Each row of a before or after table is a point. The points were changed in one or more steps. Then noise was added and the rows were shuffled. The steps act on columns, c1 being the first. What was done? A step turns or swaps two columns, mirrors them in a line or flattens them onto one, adds a multiple of one to another, or multiplies or shifts one. Angles are multiples of 10 degrees, from the lower column toward the higher: turns from -170 to 170, lines from 10 to 170 but not 90. Use the fewest steps. Two steps may share a column if one is a turn and the other turns, adds or multiplies; they go together, in the order done. Otherwise the lowest column goes first.

Before (8 x 2):
[[ 0.14 -0.51]
 [ 0.02  0.38]
 [ 0.05 -0.18]
 [ 0.06  0.24]
 [ 0.04  0.05]
 [ 0.10  0.06]
 [ 0.18  0.13]
 [ 0.50 -0.63]]
After, 8 rows:
[[ 0.66 -0.50]
 [ 0.06  0.06]
 [-0.04  0.05]
 [-0.18  0.24]
 [ 1.16 -0.60]
 [ 0.26 -0.17]
 [-0.34  0.40]
 [ 0.02  0.14]]
Steps: add -1 times c2 to c1

Before, 12 rows:
[[ 0.05  0.20 -0.23  0.20  0.03 -0.03]
 [-0.35  0.22  0.00 -0.03 -0.08 -0.45]
 [ 0.41  0.27 -0.66  0.28  0.39 -0.24]
 [ 0.04  0.43 -0.73 -0.10 -0.03 -0.13]
 [ 0.27  0.62 -0.34  0.39  0.07 -0.14]
 [-0.57 -0.29  0.71 -0.51 -0.66 -0.07]
 [ 0.37 -0.57  0.21 -0.17 -0.41 -0.42]
 [ 0.40  0.39 -0.25 -0.07  0.44 -0.05]
 [-0.56  0.00  0.11  0.21 -0.35  0.04]
 [ 0.34 -0.78 -0.08 -0.17  0.29 -0.18]
 [-0.37  0.26  0.31  0.05 -0.14 -0.16]
 [-0.17 -0.79  0.40 -0.34 -0.18 -0.65]]
After (12 x 6):
[[-0.43 -0.28 -0.74 -0.50 -0.67 -0.07]
 [ 0.47  0.27  0.64  0.25  0.37 -0.22]
 [-0.35 -0.62  0.32 -0.15 -0.42 -0.46]
 [-0.27 -0.79 -0.31 -0.36 -0.15 -0.64]
 [ 0.23  0.63  0.39  0.37  0.12 -0.12]
 [-0.15  0.23 -0.43  0.08 -0.15 -0.17]
 [ 0.12  0.42  0.48 -0.11  0.50 -0.05]
 [ 0.22  0.20  0.11  0.22  0.05  0.05]
 [ 0.03  0.07 -0.50  0.18 -0.37  0.11]
 [-0.04 -0.76  0.38 -0.20  0.28 -0.16]
 [ 0.63  0.40  0.32 -0.12 -0.02 -0.20]
 [ 0.08  0.20 -0.36  0.00 -0.09 -0.43]]
Steps: turn c1 and c3 by 110 degrees

Before:
[[ 0.48 -0.40  0.04  0.30 -0.06 -0.47 -0.34  0.19 -0.19 -0.39  0.41  0.07]
 [ 1.16 -0.17 -0.52  0.40  0.20  0.12  0.33 -0.04  0.22 -0.82  0.51  0.18]
 [-0.09 -0.05  0.21 -0.52  0.19  0.28 -0.53  0.72 -0.03 -0.27 -0.09  0.09]
 [-0.32  0.00 -0.36 -0.29  0.02 -0.07 -0.40  0.21  0.31  0.32 -0.45  0.02]
 [ 0.34 -0.78  0.05 -0.59  0.06 -0.57  0.76  0.17  0.29 -0.25 -0.28  0.07]
 [ 0.16 -0.38  0.27  0.01  0.36 -0.21 -0.45  0.55  0.31 -0.24  0.33  0.63]
 [ 0.11  0.81 -0.11 -0.01  0.50  0.11 -0.07  0.51  0.08 -0.04  0.15 -0.25]
 [ 0.45  0.69  0.47  0.47 -0.08 -0.17 -0.45 -0.19 -0.01 -0.10 -0.12  0.01]
 [ 0.12  0.31  0.37  0.36  0.14  0.11  0.17  0.32 -0.43 -0.09 -0.27  0.60]
 [ 0.41 -0.05  0.13 -0.18  0.09  0.27 -0.33  0.12 -0.21  0.32  0.20  0.42]
 [ 0.02 -0.12  0.13  0.02 -0.53 -0.01  0.41  0.12  0.30  0.34 -0.26  0.07]
 [ 0.55  0.76 -0.20 -0.27 -0.17 -0.27 -0.58  0.49  0.10  0.02  0.31  0.38]
 [-0.67 -0.12  0.00  0.16 -0.27  0.23 -0.65 -0.68  0.00 -0.07  0.32  0.24]]
After, 13 rows:
[[-0.44 -0.20 -0.35 -0.24 -0.13 -0.21  0.05  0.12  0.18  0.22  0.02  0.41]
 [-0.16  0.36 -0.03  0.48 -0.21 -0.04 -0.42  0.32  0.41 -0.19  0.19  0.60]
 [-0.20  0.07 -0.56 -0.67 -0.20  0.22  0.09  0.71  0.00 -0.38 -0.08  0.10]
 [-0.68 -0.53  0.54  0.50 -0.17 -0.95  0.29 -0.03 -0.25 -0.92  0.02  0.19]
 [ 0.15 -0.52 -0.32  0.39  0.02 -0.64  0.12  0.19  0.20 -0.50 -0.23  0.07]
 [-0.07  0.35 -0.64  0.61  0.08 -0.48 -0.18 -0.18  0.03 -0.20  0.61  0.02]
 [-0.05 -0.04 -0.40 -0.36  0.18 -0.61  0.46  0.48 -0.07 -0.08  0.82  0.37]
 [ 0.21  0.41 -0.18 -0.38  0.04  0.23  0.51  0.21 -0.31  0.22 -0.14  0.03]
 [ 0.00  0.21  0.29  0.04  0.58 -0.04 -0.31  0.12 -0.21  0.24 -0.19  0.05]
 [ 0.11 -0.43 -0.52  0.01 -0.29 -0.24 -0.01  0.56 -0.37 -0.34 -0.25  0.63]
 [-0.15  0.14 -0.02  0.00 -0.47 -0.03  0.12  0.52 -0.16 -0.15  0.80 -0.25]
 [ 0.13 -0.33 -0.55  0.22  0.27  0.70  0.31 -0.68  0.05 -0.18 -0.01  0.25]
 [ 0.34  0.00  0.63 -0.77 -0.02 -0.57 -0.42  0.16 -0.29 -0.36 -0.83  0.07]]
Steps: mirror c1 and c6 in the line at 120 degrees; turn c2 and c11 by 70 degrees; turn c3 and c7 by -120 degrees; multiply c4 by 1.3; turn c5 and c9 by -170 degrees; shift c10 by -0.10

Before:
[[-0.23 -0.41  0.42 -0.11 -0.06  0.11 -0.17  0.09 -0.65  0.13  0.21  0.01
  -0.44 -0.16  0.62  0.05  0.37 -1.11  0.23 -0.29]
 [-0.05 -0.44 -0.23  0.24 -0.41 -0.47 -0.50  0.59  0.02 -0.42  0.28 -0.05
   0.32  0.06  0.09 -0.22  0.51  0.43 -0.48 -0.45]
 [-0.03  0.12 -0.24  0.41 -0.10 -0.40 -0.36  0.01  0.26 -0.24  0.09  0.07
  -0.42  0.29 -0.02  0.43  0.47  0.28 -0.50 -0.28]
 [-0.53 -0.39  0.45 -0.37 -0.26  0.27  0.17  0.29 -0.20  0.63 -0.11  0.38
  -0.56  0.20  0.22 -0.20 -0.06 -1.38 -0.01 -0.19]
 [ 0.49 -0.94 -0.04  0.04 -0.10  0.27  0.14  0.12 -0.37 -0.03 -0.16 -0.10
   0.28  0.15 -0.46  0.67 -0.21 -0.35  0.58 -0.31]
 [-0.17 -0.16 -0.25 -0.11 -0.11 -0.58 -0.68  0.44  0.29 -0.37 -0.19 -0.11
   0.10 -0.45 -0.03  0.28 -0.13  0.73 -0.09 -0.16]
 [-0.11 -0.08  0.14  0.34 -0.33 -0.52 -0.43 -0.05  0.42 -0.38  0.45 -0.08
   0.06 -0.15 -0.20 -0.12  0.27  0.05 -0.18  0.08]
 [-0.05 -1.01 -0.16  0.61 -0.19  0.33 -0.40  0.37 -0.40 -0.20 -0.01 -0.66
   0.39  0.21 -0.28  0.87 -0.35 -0.63 -0.09 -0.21]
 [-0.17 -0.41  0.41 -0.75 -0.15  0.38 -0.56  0.02 -0.10  0.28  0.01  0.59
  -0.49  0.27  0.42 -0.13  0.37 -0.88  0.04  0.31]
 [-0.37 -0.57 -0.29  0.01 -0.51  0.01 -0.17 -0.33  0.19 -0.17  0.23 -0.15
   0.11 -0.21  0.08  0.42  0.09  0.27 -0.54 -0.38]
 [-0.01 -0.51  0.17  0.58  0.02  0.44 -0.30  0.06 -0.57 -0.21 -0.44  0.26
   0.45 -0.01 -0.37  0.35 -0.21  0.01  0.32 -0.16]
 [-0.23 -0.43  0.55  0.28  0.03 -0.44 -0.34  0.04  0.38 -0.36  0.07  0.01
   0.22  0.31  0.06  0.48  0.30  0.29 -0.26 -0.44]
 [ 0.46 -0.56  0.37  0.37 -0.17  0.31  0.03  0.67 -0.21 -0.39 -0.39 -0.05
   0.25 -0.40  0.08  0.35  0.08 -0.20 -0.09  0.12]
 [-0.38 -0.30 -0.08  0.12  0.15 -0.40 -0.26 -0.15  0.48  0.01  0.33 -0.11
  -0.49  0.28  0.33 -0.22  0.10  0.85 -0.31  0.11]]
After:
[[-0.04  0.15 -0.51  0.24 -0.40 -0.07 -0.22  0.61  0.09  0.09  0.30 -0.45
   0.33  0.03  0.07  0.47  0.49  0.38 -0.47 -0.48]
 [-0.28 -0.58 -0.25  0.28  0.01  0.02 -0.16  0.07  0.33  0.65  0.04 -0.49
   0.28  0.32  0.08 -0.03  0.30  0.33 -0.24 -0.47]
 [-0.02 -0.86 -0.24  0.60  0.02  0.26 -0.14  0.01 -0.54  0.44 -0.42  0.38
   0.46 -0.05 -0.34 -0.05 -0.23  0.07  0.30 -0.17]
 [-0.11 -0.45  0.07  0.36 -0.32 -0.10 -0.16 -0.05  0.41  0.13  0.43 -0.52
   0.07 -0.18 -0.22  0.42  0.28  0.05 -0.17  0.05]
 [-0.37  0.17 -0.65 -0.02 -0.50 -0.14 -0.07 -0.30  0.17  0.45  0.21  0.01
   0.13 -0.26  0.11 -0.12  0.06  0.26 -0.58 -0.36]
 [-0.34  0.43 -0.49  0.09  0.16 -0.12 -0.07 -0.11  0.45 -0.16  0.28 -0.43
  -0.45  0.31  0.37  0.12  0.12  0.82 -0.38  0.07]
 [-0.53 -0.21 -0.40 -0.37 -0.29  0.40  0.00  0.32 -0.24 -0.52 -0.10  0.27
  -0.59  0.13  0.23 -0.36 -0.05 -1.32  0.00 -0.19]
 [-0.17  0.09 -0.45 -0.75 -0.16  0.59 -0.22  0.03 -0.13 -0.28 -0.01  0.41
  -0.51  0.26  0.43 -0.13  0.42 -0.85  0.02  0.31]
 [-0.02  0.25  0.06  0.43 -0.08  0.07 -0.16  0.03  0.24  0.47  0.09 -0.39
  -0.39  0.30 -0.04 -0.11  0.43  0.28 -0.49 -0.31]
 [-0.09 -0.60 -0.87  0.61 -0.19 -0.68 -0.16  0.38 -0.41  0.82  0.01  0.35
   0.46  0.21 -0.33 -0.41 -0.34 -0.60 -0.08 -0.21]
 [ 0.51 -0.87 -0.65  0.01 -0.13 -0.15  0.03  0.10 -0.36  0.57 -0.13  0.30
   0.27  0.13 -0.41 -0.40 -0.23 -0.39  0.57 -0.28]
 [-0.18  0.12 -0.21 -0.05 -0.09 -0.13 -0.26  0.43  0.29  0.44 -0.23 -0.56
   0.07 -0.44 -0.04  0.11 -0.09  0.72 -0.11 -0.17]
 [ 0.44 -0.42 -0.44  0.33 -0.15 -0.01  0.07  0.67 -0.16  0.52 -0.41  0.33
   0.25 -0.40  0.14  0.08  0.08 -0.21 -0.01  0.10]
 [-0.21  0.37 -0.58 -0.11 -0.08  0.01 -0.06  0.09 -0.63 -0.08  0.23  0.16
  -0.42 -0.15  0.63 -0.13  0.40 -1.07  0.20 -0.35]]
Steps: add -1.5 times c15 to c3; turn c2 and c3 by 70 degrees; swap c6 and c12; multiply c7 by 0.4; turn c10 and c16 by -130 degrees
